Each row is a point. Before rounding, the points of a table are all equally far from one centre. They may lie mostly on one side of it. Write the centre, to within rounding.

Points (9 x 3):
[[-3.7 -4.7  3.4]
 [-1.7  0.4 -3.7]
 [ 5.3 -4.4 -0.5]
 [-2.6 -8.1 -1.0]
 [ 1.3 -0.8 -4.8]
 [ 2.6  1.3  0.3]
 [ 0.3 -8.3  1.9]
 [-3.4 -5.0 -4.2]
 [ 1.8 -2.6  4.7]]
Centre: [ 0.0 -3.4 -0.3]

Points (18 x 12):
[[-1.9 -4.7  0.8 -4.3  3.4 -7.6 -8.1  2.3  0.0 -2.5 -2.0  0.8]
 [-3.5 -0.4  0.1 -2.0  2.4  1.6 -2.5 -2.8  3.5 -6.6 -1.6 -2.7]
 [-0.3 -7.0 -1.0  1.6  1.2 -7.4 -5.4 -2.7  0.1 -0.3 -4.4 -0.4]
 [-1.3 -4.8 -0.9 -4.2  2.4 -3.2 -8.1 -2.4  1.0 -5.8 -2.2  1.6]
 [-1.8 -3.7 -3.5 -7.2  1.1 -1.6 -2.7  0.0 -3.3  5.1 -2.6  0.9]
 [-3.8 -1.2  3.1  1.5  1.7 -7.2 -4.2 -0.8  2.5 -2.1 -2.0 -5.1]
 [-1.2 -6.4 -2.4 -5.3  3.0 -1.7  0.9  4.3 -3.3 -5.3 -1.6  1.5]
 [ 0.0 -3.5 -3.0 -1.8  2.4 -0.5 -4.3  3.8 -2.1 -0.6 -9.0  2.3]
 [-0.6 -7.5 -0.8 -7.6  4.1 -4.8 -0.9 -0.2  1.6 -5.7 -0.5 -1.8]
 [-2.3 -3.8 -0.7 -8.2  8.3 -5.9 -0.4  0.6 -1.8 -4.1  0.1  0.9]
 [-5.7 -2.4 -1.0 -3.4  1.8 -2.5 -7.8 -2.3  0.2 -3.8 -1.4 -5.5]
 [-6.1  0.3 -2.6 -1.7  3.6 -1.9 -4.0 -1.9  1.2 -8.1 -1.8 -3.6]
 [-4.9 -4.5  2.4 -5.6 -0.9 -2.1 -1.8  0.6  0.1 -2.1 -3.9  2.5]
 [-6.4 -1.3 -2.6 -5.0  2.3 -6.9 -6.2  1.8  1.9 -3.0 -5.7 -1.2]
 [-2.6 -7.3  1.2 -3.9  1.5 -2.4 -3.9 -1.3 -1.5 -7.5 -1.9 -2.0]
 [-3.7 -1.9  0.9 -7.4 -1.4 -2.2 -4.6 -0.4 -0.8 -5.5 -2.8  2.0]
 [-2.6 -6.1  1.9 -2.0  7.1 -6.0 -2.8 -0.5 -5.9 -3.5 -3.4  0.8]
 [-3.5 -0.3  4.9 -3.8  1.4 -4.9  2.0  3.7 -0.4 -2.9 -0.1 -1.4]]
Centre: [-0.3 -1.0 -1.8 -2.8  3.0 -3.8 -1.6 -0.4 -1.4 -1.7 -3.0 -1.9]

Points (29 x 24):
[[ -6.0   4.3   2.4   0.6   4.2   5.9 -11.2  -3.7  -2.5   1.2   1.4  -5.3
    3.1   2.6   1.8   5.7   0.3  -2.4   0.4  -1.2  -2.2   0.2  -5.3  -3.6]
 [ -2.7   3.1  -3.4   0.4   4.0   6.7  -5.9  -5.3   0.3   7.7  -4.9  -6.0
    0.7   2.2  -0.5   3.2   1.3  -4.4   6.1  -3.2  -2.1   2.0  -0.3  -5.6]
 [  0.3   5.4   0.9  -2.2  -1.2   4.8  -3.4  -1.4  -2.8   7.8   1.5  -6.1
    3.6   0.2   0.1   2.7   0.8  -5.4   0.5   1.3  -3.5  -0.6  -1.7  -1.0]
 [ -0.7   6.9  -2.8  -0.8   2.0   8.0  -3.1   0.6   1.5   7.7  -1.0  -4.4
    0.1   0.7  -3.2   2.2   0.8  -3.8   3.8  -1.2  -2.8   0.3  -1.0  -1.7]
 [ -5.8   5.7  -5.6   0.1   2.7   3.1  -5.2  -6.1  -3.5   2.6  -7.8  -3.3
    1.2   3.0  -2.1   0.1   6.9  -3.7   3.9  -1.0  -3.0  -3.1  -4.6  -4.8]
 [  0.1   6.4  -5.7   3.2  -1.9   4.1  -6.9  -2.4   2.2   4.7  -3.5  -3.1
   -3.8   1.2   2.2   2.4   1.7  -0.9   3.1  -2.4  -2.6  -1.5  -4.3  -1.9]
 [ -3.1   3.4  -1.4  -0.1  -1.9   7.0  -9.2  -6.9  -2.1   4.8  -0.6  -2.8
    3.2   0.6  -1.3   4.6   6.1   1.8   2.7  -2.1  -1.9  -1.6  -2.2  -1.3]
 [ -3.3   4.4   2.0   1.6  -0.3   4.7  -6.5  -5.1  -3.9   9.2  -0.2  -3.0
   -0.4   2.7  -2.2  -1.9   0.6  -2.2   1.8  -2.5  -3.4   0.5  -4.7  -6.6]
 [ -0.1   5.4  -6.3  -4.8   1.9   5.2  -4.2  -3.6  -0.8   0.4  -5.5  -4.0
    0.2   5.7   0.1   1.3   0.2   0.4  -1.6   4.1  -1.2  -5.3  -3.2  -6.8]
 [ -2.8   3.9   2.1   2.7   1.9   8.3  -7.1  -3.2   0.9   1.5  -3.9  -4.2
    4.2   0.7  -2.2   1.9   7.8  -2.7   0.8  -0.2  -5.1  -1.6  -2.6  -2.9]
 [ -1.8   5.5  -3.5  -2.2   3.3   8.0  -2.8  -5.9  -3.1   2.0  -2.7  -3.1
   -1.5   5.2   0.8   9.0  -5.2  -1.9   3.7  -2.7  -3.6   2.3  -4.7  -2.1]
 [ -0.7   4.7  -2.6   0.2   2.1   6.4  -2.2  -5.1  -4.4   2.2  -3.5  -1.1
    6.2   0.4   2.8   1.2   5.5   1.7  -1.6  -3.4   0.9   1.7  -1.9   0.8]
 [ -2.5   0.9  -2.1   1.9   2.8   0.0  -9.1  -3.4  -2.7   6.2  -1.0  -0.7
   -1.1   5.1  -0.9   1.2   0.8  -1.7  -2.2  -4.7  -1.3  -4.8  -6.5  -6.5]
 [ -2.2   7.0  -2.1  -0.9   4.3   5.4  -8.9  -2.1  -0.8   2.7  -4.7  -0.2
    2.2   2.8  -1.2  -2.3   4.5   3.4  -1.7   1.5   0.5   1.9  -3.7  -2.3]
 [ -2.1   4.3  -2.1   0.7  -0.4   3.0  -8.8  -0.3   0.2   7.0  -1.4  -4.6
    1.8   2.9  -0.9   0.9   2.6   1.4   1.8  -1.2  -7.0   0.4  -1.1  -3.4]
 [ -3.1   4.7  -2.1   1.0   2.9   6.1  -5.8   1.0  -1.2   5.9   4.6  -2.7
    0.6   1.6  -0.5   2.7   1.6   0.1  -1.4  -1.4  -1.0  -0.6  -1.4   0.5]
 [ -3.0   7.0   2.0  -4.5  -2.5   6.1  -4.0  -1.4  -1.7   7.5  -6.3  -3.4
    3.6   4.2   0.4   0.4   1.6  -2.1   0.7   1.7   1.8   1.3  -2.6  -0.9]
 [ -3.6   3.5  -4.4  -5.6   1.1   6.7  -5.5  -4.4   0.1   4.3  -2.5  -6.8
    1.1   3.0   0.7   3.1   1.9  -2.2   3.2   4.5  -5.5  -2.2  -3.3   0.2]
 [ -6.7   4.6   0.0  -0.8   2.5   5.0  -6.5  -2.1  -1.1   7.0  -1.8  -0.3
    3.7   4.2   4.1   2.0  -0.2   0.7   5.1   2.1  -1.5  -8.2  -8.8  -4.0]
 [ -3.8   3.9   0.1  -3.0   0.5   1.8  -5.0  -6.1  -0.8   0.7  -3.0  -2.2
   -1.7   4.2   1.8   2.3   5.2  -0.7  -3.6   4.9  -4.1   1.8  -5.5  -1.4]
 [ -1.6   2.7  -4.4  -3.1   3.3   4.7  -9.8  -4.2  -1.1   2.6  -6.3  -2.3
    2.0   1.0   1.5   0.4   2.3   0.4  -2.4  -3.3  -4.3  -1.2  -4.7  -3.8]
 [ -1.5  -2.5  -2.8  -0.5   3.6   4.4  -4.6  -3.3  -0.4   8.3  -1.2  -3.4
   -1.8   1.5  -0.1   2.0  -0.5  -3.5  -2.6  -0.4   0.8   2.9  -5.9  -6.0]
 [ -1.9   1.9  -2.6  -2.7   1.6   6.1  -1.3  -2.1   3.1   2.8   3.8  -1.8
   -0.1   2.2  -0.4   3.7   0.8   1.4   0.1  -3.5  -4.0   1.1  -2.1   2.4]
 [  1.1   5.5  -6.4   1.4   4.4   3.2  -9.9  -4.0  -2.0   4.6  -4.1  -5.0
    2.6   1.2  -1.1   4.4   1.2  -0.9   3.8   1.4  -6.3  -3.1  -3.4  -3.2]
 [  2.3   2.9  -5.1  -2.6   4.3   4.1  -9.4  -2.5  -2.1   0.9  -4.8  -6.2
    2.9   2.0   3.1   6.3   1.7  -3.3   1.5   0.9  -2.6  -2.8  -7.7   1.4]
 [ -0.6  -0.1  -0.2  -4.3  -2.5   4.5  -9.5  -5.5  -0.7   4.8  -2.0  -1.8
    0.1   1.2   2.0   1.2   3.0  -4.2   0.8  -4.4  -3.1   3.3  -5.0  -4.8]
 [ -1.7   4.4  -4.0  -2.4   1.3   5.0  -4.1  -2.4   0.3   4.6  -1.4  -2.5
    2.0   0.2   1.6   5.8   3.6  -1.6   1.7   1.4  -6.3  -1.2  -0.6   3.7]
 [  0.3   1.0  -1.2  -2.5   5.5   5.8  -7.3  -2.1   1.5   4.8  -2.8  -4.0
    2.7   9.5   1.6   1.1   0.0   2.7   1.5  -2.4  -4.4  -2.6  -3.6   2.1]
 [  0.2   4.2  -8.4   2.6   4.3   5.7  -5.0  -3.5  -0.4   4.6  -2.8  -5.9
    4.6   1.0  -1.5   3.7  -1.0   1.8   1.7   1.1  -3.3  -1.7  -3.3   0.0]]
Centre: [-0.6  0.6  0.0  0.3  1.8  2.8 -3.5 -2.4 -2.3 -0.1 -2.6  0.1  2.1  3.6
 -0.5  1.7 -0.3 -1.9  5.2  0.8 -0.1 -1.0 -4.0 -2.6]

Points (30 x 24):
[[  1.0  -7.4   1.8 -11.7   7.4  -0.2   4.3   0.3  -0.2   1.7  -1.5   2.5
   -0.2   0.0   3.0  -2.5   1.8   2.3  -5.1  -3.1   5.1   1.4   2.9  -0.3]
 [ -1.2  -6.1  -4.4  -3.8   4.2  -0.1   8.7   0.0   1.0   3.1  -2.1   2.7
   -1.3   2.3  -2.0  -4.3   1.8  -2.6  -4.2  -2.6  -2.1   2.2  -0.5  -1.4]
 [  0.9  -1.2  -2.2 -12.8  -0.1   0.8   3.4  -2.4   4.9   3.5   0.3   3.4
    0.7   2.3  -0.9  -3.0  -2.4   2.1  -1.1  -5.0   0.4   6.3   2.6   1.8]
 [  2.1  -5.8   3.5 -11.1   6.6   1.9   4.4   0.4   0.6   6.4  -0.5  -1.0
   -0.4   1.3   2.6  -5.5   1.8   5.2  -3.6  -3.9   0.6  -0.6   0.1   0.4]
 [  1.9  -3.2   1.3  -5.3   2.2  -3.4   1.3  -3.6   0.7   6.7  -5.5  -0.2
    0.3   1.6   0.7  -2.2  -0.6   2.5  -1.8  -5.8   1.4   3.2   0.7  -4.5]
 [  4.4  -8.0   0.5  -8.7   2.6   1.0   4.2   0.2   2.6   0.6  -0.7   3.7
   -3.1   1.2  -1.7  -0.9  -1.6   3.3  -3.6  -7.5  -0.4   3.3  -1.5   0.3]
 [  2.7  -7.4   0.8  -7.9  -0.1  -2.6   3.7  -4.1   1.5   4.5  -3.6   1.2
   -0.5   4.1   0.5  -3.2  -3.1   4.2  -0.4  -2.4   0.8   3.0   0.5  -3.3]
 [  2.6  -6.6   2.2  -8.3   5.6   0.2   1.7  -4.7   3.7  -0.3   3.7   0.4
   -0.2  -1.6   1.0  -5.0  -3.7   2.4  -0.7  -0.6   0.0   6.6  -2.2   2.0]
 [  1.6  -2.5  -1.8 -11.4   3.8   3.8   1.8  -1.8   2.9   2.4  -4.6   1.2
    1.8   3.0   0.1   0.8  -4.8   4.1  -0.4  -4.2  -0.8  -2.0  -2.2   0.3]
 [ -3.7  -5.8  -4.5  -6.4   3.8  -0.8   3.4  -1.7  -0.9   5.3  -3.0   1.6
   -3.0   4.8   2.4  -5.5  -2.8   1.5  -0.4  -4.9   2.5   3.8  -1.6   1.5]
 [  4.8  -5.6  -0.5  -9.8  -1.5   0.8   1.9   0.4   1.3   1.7   1.0   4.6
   -5.7  -1.8  -2.6  -6.6   0.5   2.7  -1.8  -0.7   1.4  -0.1  -2.2  -3.6]
 [ -0.4  -8.8  -2.2  -8.7   1.9  -1.5   3.1  -2.3  -0.5   3.0  -1.8   3.4
    4.6   1.7  -0.8  -2.5   1.3   7.0   1.8  -6.8  -0.2   2.8   2.5   1.9]
 [  3.3  -1.6   3.9  -7.2   7.3  -1.2   0.6   0.7   4.3   4.4   1.5   0.9
   -1.7   2.9  -0.2  -9.0  -1.3   2.5  -0.1  -2.7   5.0   1.2  -0.9   1.2]
 [  1.1  -5.6   0.7  -7.3   3.4   3.3   4.1  -3.0  -4.3   2.0   0.7   3.7
   -3.1   0.2   0.0  -3.5   0.6   2.9  -3.8  -1.5  -0.7   2.8   5.3  -6.2]
 [ -0.7  -8.4   0.5 -10.3   5.0  -2.9   2.4  -0.5  -4.7   1.8  -3.8  -2.3
   -1.3   1.8   1.5  -2.6  -1.3   4.8   1.3  -1.5   1.0   2.0  -0.8  -2.9]
 [  1.9  -2.5   1.5 -10.5   0.1   4.7   5.7  -1.0  -1.7   5.3  -2.7   4.3
   -3.8   1.3  -0.9  -7.3   0.1   5.5  -3.1  -4.5  -0.6   0.9  -0.8   4.0]
 [ -0.5  -4.4  -4.3 -12.6  -1.3   0.7   4.4  -1.1  -0.4   2.9  -3.6   1.5
   -5.6   1.5   0.8  -4.3   1.8   3.5  -0.2  -2.6   2.0  -0.3  -0.6  -2.8]
 [  3.4  -4.7  -0.5  -6.2   2.7  -0.6   0.6  -0.2   2.6   5.5   0.5   5.2
   -4.5   3.6   3.7  -2.1  -2.8   4.8  -3.2  -3.5  -0.9   2.6   2.4   2.2]
 [ -1.3  -5.1   0.1 -11.9   2.4   4.4  -1.4  -1.4   1.3   1.0   2.4   1.0
    1.6   0.4   5.5  -4.3  -4.1  -0.7  -1.0  -1.0   0.5   1.1  -1.3   0.0]
 [ -1.5  -6.5   0.2 -14.3   4.4   3.8   6.0   2.0   0.7   2.0   0.3   1.2
   -0.1  -0.8  -3.1  -2.7  -2.9  -0.7  -1.4  -0.5  -0.7   4.7   2.0  -0.6]
 [ -0.2  -9.4  -0.7  -9.3  -0.1  -1.9   2.4  -1.7  -1.1   2.1   3.8   1.7
    1.9   6.8  -0.9  -4.9   1.7   4.0  -2.2  -0.6   0.7   0.7  -1.6   1.0]
 [  0.9  -5.7   0.7 -11.1   1.7   0.0   5.1  -2.8   3.5   4.7  -3.3   1.5
   -4.7  -1.2  -3.1   0.2   0.1   3.3  -1.4  -2.4   3.7   3.3  -2.1  -2.5]
 [ -1.8  -2.8  -1.6 -11.8   1.6   3.2   1.7  -3.6  -1.1   5.4  -2.7  -0.2
   -1.1  -2.6   1.7  -8.0   0.7   1.0  -1.1  -5.8   1.0   2.6  -0.4  -2.4]
 [ -0.5  -5.7   1.0  -7.4   2.1  -3.6   1.8   1.1   1.3   5.4   1.7   3.4
   -1.4   3.2   0.5  -5.0  -2.1   3.8   4.1  -6.6   0.3   4.6   2.5   1.0]
 [  2.2  -8.6  -0.8 -10.5   2.7  -3.6   4.6  -1.8  -0.6   3.9  -3.0   1.7
   -1.6  -0.6  -1.0  -6.1  -1.7   2.6  -1.3   2.1   5.3   3.0   1.6  -3.2]
 [  0.4  -8.2   0.4  -9.9   1.5   1.9   4.7  -0.5   4.1   2.6  -3.6  -1.6
    2.9   1.5   1.4  -2.5  -7.0   1.8   0.4  -5.3   5.1   1.3   1.9  -1.4]
 [ -2.2 -11.7   0.1  -4.6   0.9   4.7   4.3  -3.1   3.2   2.8  -1.2   0.3
    3.1   1.4   3.0  -4.5  -3.6   1.2  -6.1  -2.0   3.3  -0.3   0.1   2.6]
 [ -0.4  -5.1  -6.8 -10.8   6.0  -2.5   1.5  -1.4   1.0   3.4   2.0   2.2
    0.4   2.3   0.6  -2.6  -0.4   5.7  -0.9  -5.0   1.4   4.8   1.1   1.7]
 [  1.1  -3.5  -0.7  -9.5   2.0  -0.3   0.7   3.2   3.7   5.9   3.2   0.8
    2.2  -0.6  -1.5  -4.8  -4.3  -1.1   2.2  -3.6  -1.5   3.5  -4.4   2.0]
 [  2.1 -11.1  -0.3  -5.3   3.6  -1.7   3.2  -5.0   0.4   2.7  -2.2   2.0
   -1.7   2.1  -1.3  -6.8  -1.4   0.4  -1.2  -4.1   0.4  -0.4   1.6  -2.3]]
Centre: [-0.5 -2.2 -0.8 -4.4  1.0  0.6  2.9  0.2 -0.7  1.0  0.5 -1.4  0.1 -2.0
 -2.1 -2.7 -1.4  2.7 -1.5 -1.3  2.5 -0.6  2.1  2.8]
